Each wall is flat, endless, passes through zero and stands at right angles to its row. A trip goes straight from one point to another. Which walls does it cross, in order?

Walls:
(1): [ 0.05  0.32 -0.22]
(2): [ 0.21 -0.31  0.05]
(3): [ 0.29 -0.38 -0.20]
(4): [-0.31 -0.67  0.20]
(5): [0.27 0.18 0.05]
Trips:
[ 0.28 -0.22  0.08] to [ 0.26 -0.20  0.44] -> none
[-0.43 -0.53 -0.14] to [-0.33  0.21  0.05] -> 2, 3, 1, 4
[-0.68 -0.01 -0.22] to [-0.49  0.47  0.68] -> 1, 4

Walls:
(1): [-0.80  0.52 -0.29 -0.16 -0.42  0.33]
(2): [-0.21  0.17 -0.14  0.36  0.02  0.04]
(3): [-0.05  0.34  0.09 -0.76 -0.06  0.26]
(4): [ 0.05  0.57 -0.26  0.19 -0.90 -0.43]
(5): [ 0.40  0.07 -0.07  0.28 -0.10  0.10]
(6): [-0.46 -0.18 -0.16 -0.02  0.18  0.21]
(7): [ 0.20  0.47 -0.19  0.32 -0.08 -0.49]
Trips:
[ 0.16 -0.39  0.55  0.04 -0.26  0.36] to [-0.33 -0.10 -0.09 -0.16 -0.15  0.51] -> 3, 6, 1, 5, 2
[ 0.12  0.14 -0.12  0.46  0.20  0.53] to [ 0.02 -0.70  0.08 -0.15  0.69  0.17] -> 1, 2, 5
[ 0.55  0.50  0.07  0.18 -0.11  0.15] to [ 0.30  0.45 -0.09  0.01  0.36 -0.60] -> 3
[-0.06 -0.16  0.33  0.31 -0.44  0.53] to [-0.13  0.40  0.79  0.41  0.00  0.01] -> 6, 7

Walls:
(1): [ 0.33 -0.24 -0.36  0.06  0.07  0.12  0.33  0.86 -0.10  0.44 -0.04]
(2): [-0.46  0.03 -0.26  0.15 -0.16 -0.52 -0.13  0.34  0.09  0.23 -0.15]
(3): [-0.04  0.71 -0.52 -0.37  0.68  0.26 -0.09 -0.19  0.14  0.00  0.08]
(4): [ 0.13 -0.05 -0.37  0.11  0.25  0.30  0.19 -0.32 -0.21 -0.76 -0.05]
(5): [ 0.44  0.02  0.12  0.11  0.28 -0.29 -0.28 -0.24  0.23 -0.04 -0.15]
(6): [-0.02  0.31  0.63  0.47  0.12 -0.78 -0.43  0.12 -0.38  0.59 -0.03]
(7): [-0.22  0.04  0.33  0.17  0.30 -0.14  0.02  0.08  0.43 -0.15  0.27]
(8): [ 0.11 -0.20 -0.14  0.11 -0.40 -0.62  0.31 -0.07 -0.51  0.02 -0.15]
(9): [-0.08  0.22 -0.04 -0.36 -0.13 -0.13 -0.06 -0.25 -0.51 -0.38  0.02]
(10): [ 0.38 -0.19  0.17  0.42 -0.68  0.42 -0.11 -0.46  0.39  0.07  0.15]
(11): [ 0.14 -0.47  0.53  0.46 -0.46 -0.12 -0.39  0.39 -0.40  0.00 -0.23]
Trips:
[ 0.24  0.08  0.36  0.22 -0.12 -0.19  0.22 -0.18 -0.89 -0.32 -0.19] to [ 0.36  0.59 -0.52 -0.03 -0.05  0.01 -0.10 -0.30 -0.61 -0.28 -0.09] -> 3, 11, 6
[-0.25 -0.18  0.34  0.05 -0.20  0.84 -0.96 -0.23 -0.09  0.57  0.12] to [-0.42 -0.31  0.21 -0.08 -0.29  0.01 -0.21 -0.08  0.32  0.30 -0.02] -> 2, 7
[-0.17 -0.38  0.14 -0.23  0.43  0.11 -0.15  0.33 -0.45  0.73  0.23] to [ 0.31 -0.17 -0.17 -0.36 -0.65 -0.18 -0.10 -0.05 -0.55 -0.15  0.13] -> 8, 9, 2, 10, 6, 4
[ 0.20 -0.13 -0.22 -0.31 -0.02 -0.07  0.68 -0.02 -0.53  0.43 -0.16] to [ 0.14  0.00 -0.57 -0.16 -0.31 -0.27  0.35 -0.18  0.21 -0.60 -0.03] -> 4, 3, 2, 1, 10
[ 0.18 -0.10 -0.47  0.05 -0.01  0.42 -0.02  0.15 -0.16  0.29  0.56] to [ 0.60  0.09 -0.47  0.26  0.34 -0.11  0.44 -0.06  0.05  0.20 -0.17] -> 8, 5, 10
